Every row gives one point. Before rounding, the points of a table are all equally far from one centre. They may lie mostly on one side of it. Write the centre, to within rounding.

Points:
[[ 27 -29  40]
 [ 34  27  -2]
 [ 15  59  11]
 [ -5  40 -29]
 [-36  37 -31]
 [-26 -18 -33]
 [  6  62   3]
 [-34  48 -24]
 [-25  69   3]]
Centre: [-21   9  24]

Points:
[[ 73 -21 -30 -38 -29 -23 -10  27  20]
 [ 41   0 -18   1 -13  29  -6  57   5]
 [-11 -24   6  25   3 -20 -25  38  58]
 [ 75  37 -17 -19  -8 -39 -41  16  28]
 [ 30 -60 -17  12 -20  -5   7 -15 -16]
 [ 36  -9 -16  12  -5 -23 -47  36 -14]
 [ 69  24   0 -53 -31  22 -20  -6  28]
 [ 37 -20 -10 -10  21 -55 -58  25   2]
 [ 71   6  -6 -43  38  -7 -39  44  12]
 [ 67 -17 -21 -68  30 -27 -22   8  62]
 [ 60   3   6 -62 -25 -56 -26  15  13]
 [ 23 -34  29  -7  13 -27 -59  27  27]
 [ 70 -22 -45 -14  19  20 -32  -1  16]
 [ 78 -36  -7 -54  14   3 -28   9  33]]
Centre: [ 20   8   3 -19  21 -17  15  -7  20]

Points (21 x 18):
[[ 42  49 -17  43  -2 -14 -20  77   3   7  13  -7 -58  62  10   0  -3   3]
 [-19  43   3  19  13  -8   2  73 -10  17 -35  22 -50  49  46   0  -3 -17]
 [ -8  43  15  30   3  -8 -35  60  -6  22 -24   5 -75  50  33  16  -1  -3]
 [  6  47   5  26  -4  -9 -40  53   4  56 -36  13 -59  38  16  -9  -9 -26]
 [ 18  22  -4  24  28 -20  21  34  -1  28   8  14   0  74 -13 -18 -13 -17]
 [ 16  13 -13  12 -33 -16  -1  55  25   8 -17  43 -21  56  34 -31   4  31]
 [  2  24 -29  19  10  19 -11  63  28   7 -21  -9 -11  50  65   4  40 -20]
 [ 46  46  13  33  15  27 -15  37  23  32 -23  47  -5  58  46 -28  29 -56]
 [ 17  23   5  50  -5 -19 -45  19 -15 -14   3   6 -92  32  57   7  14  18]
 [ 29  20  15  38  16  -1 -43  78  10  -1  -8   8 -57  63  66 -23  -5 -24]
 [ 10  78 -26  27  10 -23 -37  19   7  41  -5  -3 -38  69  65 -47 -12 -19]
 [ 39  35 -26  31  13 -23 -36  63  31  14  12   7 -31  42 -11 -11  18 -39]
 [ -6   0  10  28  18 -20  -3  11  17  34 -44  21 -65  62  24   8   3  27]
 [ -5  39 -20  20   4   8 -44  33  33  24  -5  20 -56  76  54 -34   0 -10]
 [ 44  55   7  17 -23  -4   2  63  42  18 -40  25 -39  36  38  -5  50  45]
 [  6  30  28  42  21  -2 -63  62   1  17  12  -6 -16  40  -6 -51 -32  -8]
 [ 35  41  23 -15  10 -30   4  63 -41   5 -10 -17 -39  65  39  -3  -3  16]
 [ 25  18 -20  32  17 -15 -69  80  26   0 -27   2   2  43  42 -48  21 -28]
 [ 36  35  -8  39   5 -25 -48  46  46  33   2  20 -45   7  70   4   1   3]
 [ 15  53  18  60 -19 -26 -49  23   3  -5   1 -28 -39  35  60  27   5  11]
 [ 51  36  10  35  26  -9  17  76  19  -5   5  20 -55  68  32 -32  11 -32]]
Centre: [ 35  46   7  28  30  -2 -18  13   3  -8 -28   2 -21  22  26 -33  14  12]

Points (30 x 24):
[[-27   6   0 -23  27  21  27  -5  33   8 -10  45  -8  35  17 -82   8   5
   27  11  39 -27  22 -17]
 [-25  50  45  -5  34  49  -3 -12  -1  -7  19  12   6  24 -21 -52   4   0
   32 -40  19 -44  27  10]
 [  7  44  24 -33  59   1  19 -26  10  40   8  -2 -18   0  13 -33  36  28
   17   6  22 -36  39  37]
 [-10   4  32 -21  50  65  18 -21 -13  -7   2  -7 -16  48   1   9   9  -3
   31 -36   3 -15  22  15]
 [ 37  40 -13  -7  48  53   7 -54  -4  27  13  15 -15  19 -20 -19  15   4
   -6  17  21 -19  38  12]
 [-16  69  11  -9  66  -2 -12 -27   4 -19 -23   1 -26  18   7 -54  -3  27
   24  -2  55 -40  11 -26]
 [-22  26  36  29  61  39 -13   7  -9  15  26   7  32   2  42 -50  13 -24
   33  -6  29 -11  15 -11]
 [-42  71  -4 -22  80  23  19 -29 -10 -15 -15  19   9  -5  28 -43 -12  -2
   20 -10  44 -20   5  -3]
 [-23  -3   4   3  28  -6   7 -35 -18  -1 -10  30  18   5  20 -27 -22  -8
   -1 -31  26 -55  34 -29]
 [-12  44  21   2  62  53  35   1  29   6 -31  -5 -10  35   8 -46  27   0
   26 -22  28 -14  -4  12]
 [-28   1  10   3  21  -3   3 -40  16   7   0  10  23  32  18 -42  -2  11
  -15 -37   9 -54  -6   3]
 [ 13  59   2 -36  46  33   8  13  18  33  -4   9  -8   5  37 -30  -3  -9
    1  -6 -27 -33   9  -1]
 [-33  10  -3 -27  55  31  23 -69 -28 -21  20  29  29  14  14 -15  21  -1
   15 -19  31 -32  34   1]
 [-43  44  -2 -15  50  27  11   9  19  20  -5  47  -6  17   8 -56   9  40
   44 -11  40 -50  11 -24]
 [-17  55   6   9  37  19 -22 -48  -1   2 -15   2 -11  12  17 -31  20 -13
   -5 -39  36 -27  59  -2]
 [ -6  34  11  11  68  64 -11 -29 -18  -5   0   0 -36  37  24 -28 -12 -16
   34 -11  21  16  21  13]
 [-26  14  24  27  28  45   3 -17   4  30  -7   8   8  34  23 -31  30 -20
   57   6  29 -47  16   9]
 [-25  24  -5   0  45  51   2 -48  -4 -13  17  21  23  28  31 -41   4 -36
   15 -20  39 -29   6 -22]
 [-14  38 -17   9  75  11   9 -17   5  -1   3  15 -16   1  51 -33 -26  -2
   -6 -13  24 -48  -6   7]
 [  4  47  12  -7  61  56  -1 -23  15 -15   7  38   3  31  34 -33  11 -15
   35 -27  27 -27  35  14]
 [ -6  26  13   2  57  -1  23   0 -41  21  64   1 -33  28  25 -13  -2  12
  -17  41  33 -25  19  -3]
 [-13  44  37 -32  77  36  10 -31  17  -4 -11   9  10  36  23 -47 -10  -4
   -7   2  27  -1  29   3]
 [  5  53  -4  -8  77  43 -25  21  13 -30  24  55   0  18 -10 -20  12  13
    6 -40  40  -9  26 -18]
 [ 22  52 -16  -3  55   9  29  16  -4  18  -8  31  21  44  -8 -52  12   6
    6  28  40 -37   8  20]
 [  2   2  28 -12  50   3  13  20 -14  23 -18   2  -8  33  45 -23  20  28
   16   0  47 -20  38  41]
 [  2  39  18  22  50  30 -14  -7  17 -23 -14  29 -33   1  28 -45  33 -30
    4 -21  21 -50  30  20]
 [-19  46  13  23  53  55  34 -45 -11  12   2  13   6  33   2 -62   2  -4
   14  -4  17 -16  10  24]
 [-14  65  16 -31  95  23  44 -25   5   6   9   7   7   4 -20 -24  30   5
   10  40   3 -22  26   6]
 [-13  40   9 -35  25  10 -30 -18   8  15  -4  10  47 -14 -30   7  -2 -11
   57 -18  28 -31  10 -19]
 [  9  59  12  10  73  42  -1 -23   9  14   3  -5  -9  17  -9 -33  30 -36
   15 -14  41 -33  18   2]]
Centre: [-16  26   5  -3  25   8   1  -2  -7 -13   6  19  -7   3  -1 -11  23  12
  13  11  12   2   4  -6]
